Rows are points. The points of each table are mixes of a few directions, plus a little noise. How many directions does each table use, and how many do they share? Where both have some left over, give the other angles between the two spaces (their principal angles), to ten degrees, smallest first.

First (6 x 3)
[[  5  60   1]
 [ -1 -10   0]
 [  3  29  -1]
 [ -2 -29   0]
 [ -2 -32   0]
 [ -2 -17   0]]
Second (5 x 3)
[[ 29  18 -25]
 [-21 -13  18]
 [ 14   9 -11]
 [ 11   7 -10]
 [-32 -21  28]]
Directions: first 1, second 1, shared 0; angles 60

First (7 x 6)
[[ -2 -10   9 -10   5   6]
 [  8  32 -14  20 -13 -26]
 [  9  30   2   5  -9 -31]
 [ -6 -22  13 -17  10  17]
 [ -7 -20 -25  19   1  30]
 [ -2 -11  29 -30   9  -1]
 [  0   1 -15  14  -3   5]]
Second (8 x 6)
[[  5  18   4   5  -2  -2]
 [ -3 -12  -3  -3   1   1]
 [-14 -56 -13 -14   6   5]
 [ 14  60  14  16  -6  -5]
 [ -1  -5  -1  -1   0   1]
 [  2  10   3   2  -1   0]
 [  8  32   7   8  -3  -3]
 [-11 -47 -11 -12   5   4]]
Directions: first 2, second 1, shared 0; angles 40

First (10 x 11)
[[  7  -6  19 -17  -6  20  27  36 -34 -23   3]
 [ 17  -6 -17   9  -5   6  12   6 -10   4 -18]
 [ 18 -12 -11   0  22  -8   1  21  -1  14 -60]
 [-23  11   5  -2   9 -12 -17  -2   8   0  16]
 [  9  -6  14  -5 -41  16  23 -31  -6 -11  21]
 [-15  16 -22  17  47  -4 -39  26  18   3  42]
 [ -8  -2  18 -11 -13  -8   1 -22   8   2  -9]
 [  3  -2 -13   7 -36  -8  15 -37  -3  12 -23]
 [-38  16  18 -10  -2 -19 -17 -13   8  -3  23]
 [ 30 -10 -13  11  25  18  -6  17  11   1   5]]
Second (9 x 11)
[[-27  11  29 -14 -27   3   2 -25  -2 -16  48]
 [ 35 -22  -2   7  -3   2  10 -11  22  10 -29]
 [ 22  -5 -13   6  35   2 -32 -15  32  22 -22]
 [  4  -3   7  -5  42   5 -11  46   2  -7   3]
 [ 29 -21   8   1   0   0   8  -8  24   7 -27]
 [-41  27   3  -7  -6   0 -14  -3 -22 -12  46]
 [  1  -4  -4   6 -30   4  34  11 -25 -11   3]
 [-11   2   0  -3  -7 -17   0  -9  -1   9 -29]
 [-12  14 -26  10  -4   1   3  11 -28   0   7]]
Directions: first 5, second 5, shared 4; angles 30

First (10 x 14)
[[  7   1  -2   5   1   4  -9  -8   1  10  -3   0  -4 -13]
 [ -5  11  16  -3  -7 -16  -3  -5 -23 -12   0  -7 -15  26]
 [ -1  -8  -8  -3   3   8   7   7  12   0   2   2  12  -6]
 [ 31  -1 -18  23   7  21 -28 -25  19  37 -10   6  -3 -60]
 [ 13 -14 -22   6  10  22  -3  -1  28  21  -3   9  15 -41]
 [-24  -9   4 -19  -1  -6  29  29   1 -29  11   0  16  37]
 [ -9   8  15  -4  -7 -15   4   2 -18 -14   2  -5  -9  30]
 [ 16  14   7  14  -4  -6 -26 -26 -15  14  -9  -4 -23 -12]
 [ 10  26  23  12  -9 -24 -27 -29 -36   3  -8 -11 -37  12]
 [-34 -31 -14 -31   7  12  54  55  30 -34  20   8  49  30]]
Second (9 x 14)
[[  5  -5 -22  -1  13  12 -12 -32  14   9  49 -10  17   2]
 [ -1 -17  -1  15  -2  20  -2  19 -14  12 -38  38   8  29]
 [  6  24  23   5 -17 -14 -12  -2 -25   3 -23  -1 -34  -3]
 [ -2 -38 -37  15  22  38  -5 -10  16  18  18  28  47  31]
 [ 26   4  18 -42  12 -25  15 -21   6 -20  43 -37  -5 -29]
 [-20  17  -7   6 -14   1  -2   9   8   0   8  -6  -8  -6]
 [ -5   5  13   6 -11  -4   4  21 -13  -2 -35  12 -13   4]
 [-20  10   1   4 -18   9   7  32  -1   0 -19  16  -8   8]
 [ 10  -1  12  -8  15 -37   6 -15   8 -20  -2 -38  -3 -36]]
Directions: first 2, second 5, shared 1; angles 60

First (9 x 24)
[[ 20 -28   4 -12  17 -38  46   4 -27  10 -14  19 -13  32 -16  27 -57 -26
  -48  14 -12  45 -25  16]
 [-11  22 -27  32 -22  10 -37   9   8  -8 -32 -13  14   2  -2   7  17  19
   31  20  11   3  -6  -1]
 [-19  -7 -31   2   3   2 -43  19   6   9   0  25  -2 -19 -11   4  25  -7
   -7 -17  12  21 -11   6]
 [ 32  26  12  14 -11   5   5 -37   9 -13   5 -36   9  31  -5  13   1  21
   50  25  10 -41  30  23]
 [-29   1  30 -21 -55 -15   1  -7  -7  20  28  -9 -12 -16  27 -35   3   1
   -4 -10 -22  -5 -20  -8]
 [-40  -9  29 -24  16  44   3  27 -11  -9 -16   9  19 -33  20 -31  -8  -6
  -26  -4   9   1  -5 -48]
 [ 17   1  27  -6  31  26  33  -7  -6 -20 -12 -13  16  13   0   2 -24   1
    2  16  10 -20  23 -12]
 [ 13 -13  -3 -13   1 -27   4 -10  -1  17  30  14 -20   4  -9   7   0 -13
  -13 -18  -8   6  -1  25]
 [ 15   7 -42  30  21  -5 -12   3  29  -6  13   5 -13 -15  -2   8  41  11
   15 -24 -10 -12  18   0]]
Second (9 x 24)
[[  9  11 -60  35  36   2 -30  32  15  -6   7  28   0  18  -9  20 -15  12
   28 -11   9  -1   7  25]
 [-11   4  12 -18 -42 -14 -10 -13 -15 -10 -46 -16  13   9  -6  22 -12 -15
    2  32  14  32 -13  17]
 [  3  -1  32 -18 -11  13  11 -34   4  -5  -6 -26   4 -19   0  -9  33  -5
   -7   4   1 -14  18 -14]
 [  2 -15   5   6  26  -1  20  23  -7  22  39  23 -15   4   9 -25 -19   5
  -22 -22 -16  -8 -19 -19]
 [ 11  27 -17  22  15  17 -34  40  -3 -36 -59  10  25  26   2  48 -12   4
   54  29  53  24 -17  -2]
 [ -2 -20   5  -2  13  -8  24   2  -3  29  50  15 -20  -5   5 -34 -11   4
  -33 -26 -30 -13  -5  -8]
 [  5 -23  39 -21  11  16  19 -24 -17  23  17  -5   0  -5 -15 -20  11  -7
  -39   3   3 -11   0 -15]
 [-18  12   9  -7 -43 -25  11   9   0 -13 -18 -11  -5  -7  31   0 -11  -4
   15   3 -20  16 -18  -9]
 [  1   4 -28   2  -6  -1 -13 -36  28  -6  13 -18  -3 -20 -15  -1  35   4
    6 -12 -16 -23  46  26]]
Directions: first 6, second 5, shared 2; angles 40, 40, 60

First (9 x 32)
[[  8  -6  -8 -23  -3 -18  -7   2 -12   4   1   1  -7  -9   5  -5   2 -20
    5 -17  -4 -13 -13  -9  10  -7   1   6  -5   0   3  -3]
 [-12 -15  -1  13  -4  28  -5  13   0  -9   4  12  17  11   4   4 -10  23
  -12   3  -9  11   4  -2  16  24  -8   3   5  11   6  20]
 [ 17  20  -6  -9   3 -10  -6   9   2  -4 -12  -5 -14  -4  -7 -16   8 -18
  -11  -8   6  -5   0   9 -11 -16   5   7   1  11   1 -25]
 [ -2  -8  -6  17  -9   2   2  21   7   8  -6   4   4   6  -5   8  -8  12
   -2  -7   1  -4  -1 -18   4  10   1  20  13  -5   5   7]
 [ 12  25  14  16  -3 -11  14 -11  12  14   5   9   7  10   4  18  23  -1
   15   8  27   4  35   2 -60   8  19   8  20  -4   5  -9]
 [  9  -3 -11 -33   2  -6 -14   5 -17  -9  -1  -3  -7 -15   5 -20  -1 -18
   -9 -13 -11  -9 -17   3  30  -6 -11  -5 -12  15   2  -5]
 [-11  -3  19  24   2  12   5 -23   9  -1  14   9   7  20   5  13   2   7
   10  16   3  18  16  15 -35   0  13 -11  -2  -8  -2   7]
 [ -7 -15  -8  -9   4   0  -8   3  -6  -7  -5 -10 -12  -7  -5 -13 -14  -6
   -7  -6 -16  -5 -29   1  34 -16  -9  -6 -14  -4  -6  -2]
 [-15   4  10   5  10   2  19 -21   3   3   1 -16   6 -13  -5  11   1  19
   12  22   2   4   3  -2  11   7 -12 -23  -5 -18 -13   8]]
Second (10 x 32)
[[  4 -12  -6  -5   5 -12   0  -3  -3  16  11   7   8   1  20  11  24 -21
   17  -4  12   1  -8  -9  -5  15  13   3  -3  -7  13   9]
 [ -1 -25   1 -26   0   0  -8   7 -24   1  19   3   4  -9  15  18 -21  -8
   18  -8  11 -16  14 -20   5 -10   7   2  -8 -20  15  23]
 [  6   3  -8   2  31  10   5   4   2   3   4 -13  11  -6  19   8  40 -21
    8  22  34  18   0  13  -8  13  15 -17 -11  -7  16   2]
 [ -2  12  -2  20  -2   1   4  -4   9  -2 -12  -7   3   5 -16  -7  10  10
  -12   5  -8  10 -12  13  -1   0  -5   2   9   9 -10 -12]
 [ -3   3   5 -10  11  24  -3  11  -9 -22  -1 -16  -3 -11  -7  -1 -27  13
  -10  14   9  -1  23   8   6 -21  -6 -15  -8  -5   0   2]
 [ -5  11   3  19 -22  -8   1  -8  11  -1 -14   5  -6  10 -26 -13 -13  21
  -16 -10 -30  -2 -13   4   3  -5 -14  15  15  15 -20 -14]
 [ -6 -13  -5   9  -1   2  -1   1 -17  -3   2 -16  17   0 -12  17  -5  10
   -1   2   3   2 -10   0   5 -16   2  10   9 -14   2  10]
 [  3  29   6  13  -7  -1   5  -6  30  -3 -18  11 -19   7 -10 -29   6   6
  -17   1 -19   6  -1  15  -5  13 -12  -6   1  27 -18 -26]
 [  4  12   1   6  -9 -12   3  -7  19  10  -6  17 -11   7   3 -14  12  -5
   -1  -8 -14   1  -8   0  -5  17  -3   3   2  16  -7 -12]
 [ -1 -20   4 -27  -7  -3  -8   5 -17   2  15  10  -4  -6  14  10 -25  -6
   15 -13   2 -18  15 -22   4  -6   3   3  -7 -12   9  18]]
Directions: first 6, second 4, shared 1; angles 50, 70, 70

First (8 x 32)
[[ -6 -16 -10 -12   2   6  15  -9 -10   9  12   2  13 -18 -14 -17   3  28
    7 -14 -25  -1 -27  14  11  19   4  -3   2  13  -4 -14]
 [  4   8   5   6  -1  -3  -7   5   5  -5  -6   0  -7   9   8   9  -1 -15
   -4   6  13   1  13  -7  -5 -10  -2   1  -1  -7   2   8]
 [ -4  15  21  -5  13   1  18  -7  -2   6  -6  11 -19   2 -33 -26 -16  26
   -6 -18  -6  10   6   9  15  16  -7  10  -4   5   1  14]
 [  3  10   7   6  -1  -4  -7   4   6  -4  -7   0  -8  10   8   8  -3 -15
   -4   7  14   1  16  -8  -5 -11  -3   3  -1  -7   2   9]
 [  3  -9 -14   5 -10  -2 -15   6   3  -5   4  -8  13   1  26  21  11 -23
    3  15   8  -8  -1  -8 -13 -14   5  -7   3  -5   0  -9]
 [ -4 -33 -32  -9 -10   6  -1  -4  -8   5  20  -9  31 -20  14   6  18   7
   14   2 -22 -11 -36   7  -3   7  12 -14   6  10  -4 -29]
 [ -1  -7  -6  -2  -2   1   0  -1  -2   1   3  -2   6  -4   3   1   4   2
    3   0  -5  -2  -7   2   0   2   3  -3   1   2  -1  -6]
 [  4  31  29   9   8  -5  -1   5   9  -6 -19   8 -30  21 -11  -4 -16 -10
  -13   0  23  10  34  -8   1  -9 -11  13  -5 -10   4  28]]
Second (11 x 32)
[[  0   3   0  -1  -2   1  -5   0  -2   1   2   0  -2  -1  -1  -1  -2  -5
    1  -2   0   0  -1   1   0   1   2   0   1  -1   2  -2]
 [ -1 -39  -4  16  36 -15  60   1  25 -12 -29   7  22  17  -3  15  18  49
  -12  17   5   0  17  -8   4 -12 -32   6 -10   5 -26  27]
 [  0  29   3 -12 -26  11 -45   0 -18   9  21  -6 -16 -12   3 -11 -13 -36
    9 -12  -4   0 -12   6  -3   8  23  -4   7  -5  20 -20]
 [  0  -7  -1   2   7  -3  11   0   5  -2  -5   1   5   3  -1   3   4   9
   -2   3   0   0   3  -2   1  -2  -6   2  -1   1  -5   5]
 [ -1 -35  -3  15  32 -13  55   1  23 -12 -26   7  20  15  -3  13  15  44
  -10  15   4   1  15  -7   4 -10 -29   5  -9   5 -24  24]
 [  0  -3   0   1   2  -1   4   0   1  -2  -1   0   2   1   0   0   1   3
   -1   1   0   0   1   0   0  -1  -2   0  -1   0  -2   1]
 [  1  14   1  -5 -12   5 -19   0  -9   4  10  -2  -8  -6   1  -5  -6 -16
    4  -5  -2   1  -5   2  -2   5  11  -2   3  -2   9  -9]
 [  0   2   0  -1  -2   0  -4   0  -1   1   1   0  -1  -1   1  -2  -1  -3
    1  -1   0   0  -1   0  -1   1   2   0   0  -1   1  -1]
 [  0  10   1  -4  -9   4 -16   0  -7   3   7  -2  -5  -4   1  -4  -5 -12
    3  -5  -1   1  -4   2  -2   3   8  -1   3  -1   7  -6]
 [  0   1   0   0   0   1  -1   0   1   0   0   0  -1   0  -1   0   0  -1
    0   0   0   0   0   0   0   0   1   0   0   0   0  -1]
 [  0  27   3 -11 -24  10 -41  -1 -16   9  19  -4 -15 -12   2 -10 -12 -34
    8 -11  -3   0 -11   6  -3   8  22  -3   7  -4  18 -18]]
Directions: first 2, second 1, shared 0; angles 80

First (8 x 32)
[[  4 -10   6  -4  11  -4   0  -8  -7  -8   5   0 -11  -1   5   8   9   5
    2 -20   9  -1   8  -5   7  -4  -2 -11  -6   0   2  15]
 [ 11 -16  10  -3  -2   5 -18   2  16 -17  -9  27   8   2  16 -21  -5  10
  -14  19  -3  -8   5  15  -3   0  16  -2 -15  -6  13 -18]
 [ 16 -12   4   6   0   5 -23   6 -12 -29   8  -2  -1  -5   8  -3  15  -2
  -17  -4   8  -8  -3 -10 -28  -6   5  -1 -12   8  -7  -1]
 [ 10   7   3 -21 -28 -13  16  -2  21  15 -18  14  20   5   4   7  -7  14
    3  16   3  -3 -23  -9 -11  -8  -7  -2  -1   3  14 -10]
 [ -8  18 -10   9 -10  -1  15   9  -7  13   3 -16   5  -2 -11   6   2 -11
    7   3  -8   4  -9  -9 -13   5  -3  10  15   8 -12  -2]
 [-22  13 -14   6  16   8  -1  -7  -6  22   8 -27 -13   1 -24   7 -15 -14
    9  -6   1  14   5  10  30   5 -19  10  14 -10 -10  12]
 [  1  -1   8 -16  -6 -14  26  -8  13  13 -11  17   3   5   9   6  -2  15
   14  -4  -2  -1   3  -1  15  -1   3 -13  -1  -1  15   3]
 [-11   1  -7  22  19  14 -13   7 -16  -9  14 -15 -12  -5  -7 -10   2 -17
   -3  -4  -7   4  14   9   3   9   7   9   6  -1 -15   1]]
Second (9 x 32)
[[  2  -4   2   1  -1   1  -1   0   2  -4  -1  -1   0   2   3   0   2  -2
   -4   0   7  -1  -3   2 -11   1  -2   3   1   5  -7   0]
 [-11   3 -22 -27   4 -33  60  -9 -23  32 -15  -9  -3  -1   4  14 -10  11
   45 -41 -23  16  25  -2  11  47  -9   2  25 -11   4  28]
 [  0   6   4   8   1   9 -19   4   4  -3   6   5   1  -3  -6  -4   1   0
   -8  15  -5  -4  -3  -3  16 -16   6  -6 -10  -5  10  -9]
 [  3  -1   7   9  -1  10 -19   3   7 -10   5   3   1   0  -2  -4   3  -3
  -14  13   7  -5  -8   1  -3 -15   3  -1  -8   3   0  -9]
 [  0   5   3   6   1   7 -15   3   3  -2   5   4   1  -2  -5  -3   0   0
   -6  12  -4  -3  -2  -2  14 -13   5  -5  -8  -5   8  -7]
 [  6 -12   5   2  -4   3  -1  -1   7 -13  -2  -3   0   6   9  -2   5  -7
  -12  -3  22  -3 -10   6 -36   3  -6  10   4  16 -20   1]
 [  6 -10   6   4  -3   5  -6   0   7 -13   0  -1   0   4   6  -3   5  -6
  -14   2  19  -4 -10   5 -28  -2  -4   7   0  13 -16  -2]
 [  2   3   6   9   0  10 -21   4   6  -7   5   4   1  -1  -4  -4   2  -2
  -12  15   2  -5  -5  -1   7 -17   5  -4 -10  -1   5 -10]
 [ -8  10 -11 -11   3 -13  21  -3 -13  21  -3  -1  -2  -4  -5   6  -7   9
   25 -12 -24   7  16  -5  30  14   1  -6   6 -15  16   9]]
Directions: first 5, second 2, shared 0; angles 30, 60

First (8 x 32)
[[ 28  32  27 -24 -25  14   9  13  11  18  22   7   6  12   7   9 -38   1
   21   9   3  43   4  34  34  45 -51   1 -16   5   3  29]
 [-29 -20  -9  20  15 -16 -39  -8 -23 -10 -23  -6   0  -5  -2  -4  20   4
  -10 -25 -12 -29   1 -28 -16 -26  60  22  10   5  -7 -16]
 [ 23  16  10 -16 -12  12  27   8  16   8  19   4   0   5   2   3 -17  -2
    8  17   9  25   0  22  14  21 -45 -14  -8  -2   6  13]
 [  4 -12 -19   3  10   3  37  -4  15  -8   5   0  -7  -8  -7  -4  18  -6
  -13  22  10 -14  -6  -6 -21 -21 -15 -26   7 -12   5 -13]
 [ -7 -19 -21   9  15  -3  20  -8   6 -11  -5  -2  -6  -8  -6  -5  25  -4
  -15  10   4 -24  -5 -15 -25 -29   9 -16   9 -10   2 -18]
 [  2  -2  -6   1   3   2  12  -1   5  -2   2   0  -2  -2  -1  -1   5  -2
   -4   8   3  -4  -2   0  -6  -5  -6  -9   2  -3   2  -2]
 [ -2   6  10  -2  -6  -2 -20   2  -8   4  -2   0   4   4   4   2 -10   4
    7 -11  -5   8   3   4  12  11   7  15  -4   6  -3   8]
 [-18  -1   9   9  -1 -11 -46  -1 -22   0 -15  -3   4   3   4   0  -4   6
    4 -29 -13  -6   4 -10   7   3  41  30   0  10  -7   2]]
Second (11 x 32)
[[  3  -2  -8 -14  -1  -3 -25  -8  -6   5  -4   7  17   7 -14   7   4   5
   22 -21  -6  11  -4   4  -9  -7  22  -2  -9   8  -4  -4]
 [ -1  -1  12  11  22 -22 -23  16 -12  15  -1 -20   4  -3  -4  25 -16 -11
  -14  10  -3 -11  44  14  17 -13  12  25   0  15  16 -17]
 [-18 -27 -19   2  -2 -12 -46 -12  14  27   8   4   8  23 -12  15 -15  -1
   10   0   4   9  11  19  16 -30  25  -3 -21  16   2  -1]
 [ -5 -20 -21  -2 -10  18 -11 -18  14   0 -15  26  11  18  -4 -16  11  15
   11 -20  -2  10 -23  -1   6  10   8 -16  -4   1 -17  16]
 [ -3  26   7   1   1   3  -2   1   8  -9  13 -20 -15  -3   2   1  -5  -3
    3  21  -9  -1  -7   1  -7 -14   8   0 -15 -19  -3   5]
 [ 23  12   8 -13  -9  19  56   2 -17 -28 -19  21   5 -20  10 -26  28  11
    1 -25   3   0 -29 -28 -24  48 -33  -8  32  -7  -8   2]
 [ 13   0   8   7   9  12  28  11 -11 -15 -27   9   5 -10   9 -13  14   6
  -17 -14  -3 -11   1 -13   6  37 -18   7  26   0  -3   1]
 [ -7  14  -1  13   6  19  -7  -3  20 -13  -9  -8 -11   9   6 -14   1   6
   -4  15 -17  -6 -11   2  11   2  10  -4 -15 -23 -16  20]
 [-15 -40 -11   2  -4 -30 -24  -2  -2  37  24   1   3   8  -8  26 -24 -14
   -7   8  27   4  32  18  15 -33  -3   4  -2  32  24 -18]
 [ 15  40  16 -16   1  -5  11   7 -17 -16  10 -17  -4 -19  -5   7   6  -4
   19  -1 -10   4  -9  -9 -32  -4   6   4  -4 -11   1  -9]
 [ -5  -4   5   9 -12   5  42   5   9  -5  18  -2 -25 -11  19 -13  -5  -9
  -24  28  18  -8  -6  -8   1   5 -39  -8  14 -11   7   5]]
Directions: first 2, second 5, shared 0; angles 40, 90
